Rows are points. Each copy is the shape, with its points in the same order, stretched, turned, moved and blurred by noise. Some copies are also mirrored. Which?
In the rows, 128 means zero.

Shape, 6 rows:
[[156 204]
 [ 97 109]
 [155 136]
 [103 129]
 [135 152]
 [104 117]]
Copy 1:
[[191 170]
 [ 97 134]
 [153 122]
 [113 148]
 [150 144]
 [101 137]]
Copy 1 is: only turned
Copy 2, 6 rows:
[[ 92 216]
 [127 101]
 [148 164]
 [117 122]
 [121 161]
 [128 112]]
Copy 2 is: only turned
Copy 3:
[[ 67  80]
 [140 156]
 [128  93]
 [124 145]
 [110 108]
 [134 148]]
Copy 3 is: mirrored

Shape, 9 rows:
[[149 120 108]
 [108 128 115]
 [ 90 158 113]
 [107 118 123]
 [143 145 165]
 [206 114 113]
 [ 84 130 164]
 [ 97 153 187]
 [158 127 136]]
Copy 1:
[[124 102 106]
 [138 117 146]
 [145 151 156]
 [139 108 149]
 [ 85 119 148]
 [ 91  81  60]
 [123 122 201]
 [ 96 136 202]
 [ 99 103 115]]
Copy 1 is: mirrored
Copy 2:
[[128 159 125]
 [101 147 100]
 [112 135  75]
 [ 97 144 105]
 [144 104 144]
 [164 164 176]
 [ 83 103 100]
 [112  74 118]
 [137 133 147]]
Copy 2 is: mirrored
Copy 3 (9 x 3):
[[161 112 112]
 [136 118 148]
 [136 147 172]
 [125 112 143]
 [110 154 101]
 [185 105  53]
 [ 80 138 152]
 [ 71 167 136]
 [140 127  94]]
Copy 3 is: mirrored

Shape (10 x 4):
[[133 108  86 132]
 [ 94 136 126  84]
 [ 95 111 134 138]
 [172 105 174 163]
 [107 105 140 160]
 [156 173 147  91]
 [169  96  94  92]
 [ 89 125 172 126]
 [155 123 140 161]
 [ 99 105 160  94]]
Copy 1 (10 x 4):
[[158 119  99 131]
 [ 93 116 100  92]
 [ 93 142 113 137]
 [130 199 153 118]
 [101 155 128 139]
 [113 132 159  70]
 [164 136  83  86]
 [ 53 156 125 122]
 [138 156 147 124]
 [ 70 151 102  97]]
Copy 1 is: mirrored
Copy 2, 10 rows:
[[162  91 127 125]
 [104 112 178 127]
 [101  93 120 143]
 [124 166  69 100]
 [109 105  95 140]
 [139 190 173 122]
 [172 119 150  65]
 [ 70 125 122 139]
 [139 146  93 134]
 [ 83 118 139 106]]
Copy 2 is: mirrored
Copy 3:
[[130 128  81 128]
 [ 88 133 140  94]
 [113 108 133 141]
 [171  60 136 126]
 [133 102 131 155]
 [152 131 154  61]
 [119 104  67  85]
 [108 101 171 128]
 [170 102 122 131]
 [ 82  86 153 107]]
Copy 3 is: only turned
Copy 4 (10 x 4):
[[119  96 119  81]
 [117 167 100 102]
 [ 88 122 132 112]
 [123  78 157 187]
 [ 78 105 153 127]
 [183 167 120 146]
 [158  89  82 111]
 [ 89 147 138 146]
 [129  91 153 141]
 [ 98 146 102 148]]
Copy 4 is: mirrored

Shape:
[[ 79 100 119 168]
 [145 135  94 148]
 [109 152 164 100]
 [144 125 132 170]
 [162 120  84 160]
 [ 97 122 183 103]
 [131 102 127 136]]
Copy 1:
[[ 59 145 115 130]
 [135 163 107 109]
 [130  89 120 177]
 [119 174 143 136]
 [137 181 119  89]
 [108  77 150 173]
 [115 133 141 110]]
Copy 1 is: mirrored
Copy 2:
[[ 68 134  72 155]
 [133 146 110 167]
 [ 67 130 175 115]
 [ 94 114 123 182]
 [140 136 102 169]
 [ 57  97 157 116]
 [102 104 108 144]]
Copy 2 is: only turned
Copy 3:
[[100 114 133 195]
 [154 117 101 143]
 [101 165 144 115]
 [154 148 124 170]
 [178 108 105 153]
 [ 90 162 174 130]
 [138 120 150 153]]
Copy 3 is: only turned

Shape, 10 rows:
[[ 92 140 111 119  92 125]
 [115  75 141  68 157 147]
 [127 104 135 112 153 105]
 [107 143 162  97 145 126]
 [148 143  78 148 151 164]
 [100 144 126 173  87 124]
 [156 116  57 115 135 134]
 [115  88 169  59 142 115]
 [ 66 144  84 126 108 102]
 [169 145  64 128 107 132]]
Copy 1:
[[117 153 100 133  95 115]
 [161 118  82  83 171 151]
 [163 105 112 111 142 100]
 [150 171 120 102 156 106]
 [102  96 160 143 121 144]
 [138 165 119 172  91 114]
 [108  66 131 109 104 141]
 [175 143  81  68 158 121]
 [ 94 141  90 148 112  82]
 [106  96 146 109  68 140]]
Copy 1 is: mirrored
Copy 2, 10 rows:
[[106 177 105 109 126 141]
 [ 79 107 144  84 109 163]
 [103 111 108 110 131 127]
 [ 87 145 149 110 153 119]
 [154 124 127 146  81 120]
 [119 187 105 160 141 136]
 [155 117  98  98  80 137]
 [ 81 109 144  69 154 159]
 [ 86 187  76 106 111 117]
 [185 140 103 110 105 125]]
Copy 2 is: mirrored
Copy 3 (10 x 6):
[[108 152 166 113 122 120]
 [ 76 107  91  82 145 163]
 [ 82 109 115 116 154 135]
 [114 126 137 101 169 154]
 [127 144  88 168 116 163]
 [111 138 189 159 117 137]
 [115 127  76 148 109 123]
 [ 86  93 113  60 168 133]
 [ 79 181 151 146 134 108]
 [146 135 101 160 102 110]]
Copy 3 is: only turned
Copy 4:
[[136 111 122  85  84 119]
 [107 108 126  76 181 160]
 [125 112 119 125 154 124]
 [ 91 130 132  95 133 110]
 [166 174 119 142 110 184]
 [144 109 153 130  62 118]
 [190 150  95 119 134 168]
 [ 98  95 130  69 181 112]
 [127 100  85  99  69 121]
 [207 165 111 117 111 143]]
Copy 4 is: only turned

Shape, 13 rows:
[[141  96 134 117 143 119 148 112]
 [110 139 112  91 112 131 167 154]
 [171 127 210  70  94 164 147 177]
 [143 162 155  94 108 160 167 154]
 [104  83 185 149  71 148  86 162]
 [122 104 186 136  96 117  87 106]
 [149 141 145 108 136 176 141 156]
 [140 129 113 152 121 102 123 106]
 [123 147 102 161 163 135 145 121]
 [ 84 110 143 118 126 107  93 117]
 [118 142 139 136 142 100 154 161]
 [111 123 137 162 147 114 121  87]
 [140 100 177 122  97 139  56 154]]
Copy 1, 13 rows:
[[129 101 163 124 121  99 132 128]
 [119 130 104  82 105 126 165 143]
 [189 136 171 121  54 190 127 211]
 [161 166 130 111 103 151 152 175]
 [116  94 134 167  41 194 119  94]
 [143 114 152 142  61 150  86  76]
 [132 153 143 139 112 157 124 175]
 [134 120 117 147 121  90 113  77]
 [112 142 115 150 174 106 131  97]
 [110 106 114  94 103 140  94  73]
 [153 100 107 117 152 146 146 119]
 [122 134 143 143 143 109 111  58]
 [130  95 130 163  51 176  62 129]]
Copy 1 is: mirrored
Copy 2:
[[144 131 146 115 153 137 165 102]
 [ 99 146 155  90 126 130 128 145]
 [193  99 208  70  92 134 138 182]
 [144 152 179  92  88 145 130 166]
 [141  26 132 131 104 146 119 143]
 [159  68 145 130 104 129 121  82]
 [164 147 143 102 118 160 139 168]
 [129 135 116 141 119 115 149  89]
 [118 172 112 157 138 148 136 125]
 [121  87 130 125 149 129  96  83]
 [118 133 166 148 143 109 120 142]
 [128 127 125 161 136 146 136  74]
 [186  57 116 110 117 121 107 135]]
Copy 2 is: only turned

Shape (13 x 8):
[[120 105 132 126 139 140 155 131]
 [ 97 126 140 102 158 151 118 148]
 [179 171 108  68 106 116 113 178]
 [174 132 152 115 146 118 164 112]
 [137 138 117 157 152 175  94 160]
 [130  74 148 162 115 142 104 147]
 [105  82 106 152 108 118 122 139]
 [152  70 158  95 166  96 165  77]
 [104 172 133 132 131 144 133 101]
 [136 127 160 137 164 107 160 158]
 [175 112 113 153 161 160 101 163]
 [ 98  79 106 136 119 124 141 133]
 [ 86  70 121 153 125 190 128 145]]
Copy 1, 13 rows:
[[116 104 115 155 127 150 161 119]
 [ 95 110 129 140 148 150 111 144]
 [146 211 155 165  94 137  90 121]
 [118 152 146 166 153 106 171 112]
 [149 114 174 106 139 156 128 165]
 [158  75 123 140  89 107 150 164]
 [158  95  81 131  87 133 158 153]
 [118  93  90 173 173  82 158  87]
 [ 69 158 143 100 149 154 158 131]
 [103 141 126 173 161 118 168 167]
 [185 120 171 138 148 134 122 165]
 [141  91  74 140 102 143 167 134]
 [129  34 132 122 101 179 149 130]]
Copy 1 is: mirrored
Copy 2 (13 x 8):
[[121 124 117 108 151 138 153 159]
 [103 153 117 106 156 181 123 156]
 [200 185 101  69 115 149  83 115]
 [134 126  73 102 164 114 154 102]
 [152 120 101 138 117 216 109 155]
 [123  88 135 100  99 157 150 151]
 [120 103 141 112 100 119 131 177]
 [ 72  88  88  73 189  72 144 115]
 [126 154 121 172 167 144 120 126]
 [104 141  66  91 127 139 166 137]
 [167  94  74 108 113 197 114 153]
 [114 108 147 111 124 113 139 184]
 [124  98 165 122 136 189 149 202]]
Copy 2 is: mirrored
Copy 3:
[[106 127 119 138 120 149 166 112]
 [121 107 143 104 151 130 151 116]
 [228 160 112 102 113 142 180 179]
 [161 165 102 158 135 148 183 100]
 [150 110 112 100 123 186 113 123]
 [122  97 146 163  92 136 105 115]
 [101 114 104 147  95 123 112 136]
 [136 126  99 190 136  89 190  66]
 [114 179 117  79 137 137 137  93]
 [130 137 119 171 164 160 149 131]
 [173  92  94 134 106 193 129 127]
 [ 90 115 107 142  99 117 138 139]
 [ 64  81 140 110  80 161 132 115]]
Copy 3 is: only turned
Copy 4:
[[114 108 131  96 131  93 144 120]
 [125 133 165  99 145 117 110 109]
 [178 175 116 126  94 154 131  92]
 [152 128 102  99 136 104 157 159]
 [120  93 153 134 118 162 107 127]
 [115  71 131 125  83  87  94 128]
 [ 96  87 124 143  99  71 123  96]
 [157 104  91  88 166  41 145 147]
 [ 83 157 125 118 151 138 130 147]
 [145 122 160 116 122  86 159 150]
 [155  68 135 136 111 147 117 129]
 [ 97  92 127 122 118  67 138  90]
 [ 75  63 150  92 113 106 111  96]]
Copy 4 is: mirrored

Shape (12 x 9):
[[131  75  96 141 129  99 111 108 136]
 [144  96 127 156 133 132  88 142 158]
 [111 173 135 122 153 121 143 106 114]
 [119  71 151 136 121 141 125 115 115]
 [123 167 171 117 152 162 130 160 191]
 [158 142 113 123  83 124 145 158  96]
 [160 168  95 129 133 174  89  99 119]
 [159 148  82 124 163 182 151 163 185]
 [ 97  75  98 111  99 144  95 151 124]
 [111  82 164  95 161 125 109 166 163]
 [121 114 135 106 128 130 171 115 179]
 [130 130 156  94 118 125 130  88 109]]
Copy 1 (12 x 9):
[[158  91 160 115 147  95 126  90 144]
 [202  91 148 114 141 150  92 104 126]
 [ 96 102 147 143 108 135 135 161 146]
 [133 123 138 141 175 140 110  80 115]
 [152 134 167 115 115 199  71 172 117]
 [129 128  84  93 103 134 149  94 109]
 [137  62 116  99 152 169 167 164 145]
 [167 131 140  71 133 157 103 172 195]
 [127  93 123  80 166  98  71  78 100]
 [159 147 169 120 148 121  42 144  89]
 [111 154 194 115 136 148 118 120 146]
 [ 87 127 153 138 150 138 158 136  94]]
Copy 1 is: mirrored
Copy 2, 12 rows:
[[114 182  70 156 105 147 106 138 109]
 [ 81 136 109 138 106 144  97 105 133]
 [146 140 136 116 147 105 155 122 142]
 [118 182 128 105 133 177  95 149 114]
 [143  80 158 113 153 117 134  47 156]
 [108  79 120 139 146 157 127 178 115]
 [ 98 110 101  94 160  77 131  87 111]
 [120  66 112 180 200  82 110  54 115]
 [109 132  56 103 138 173  74 144 142]
 [133 137 134 119 125 140  55  93 163]
 [184 131 108 153 150 139 129  94 108]
 [160 153 126  81 131 130 126 139 105]]
Copy 2 is: mirrored
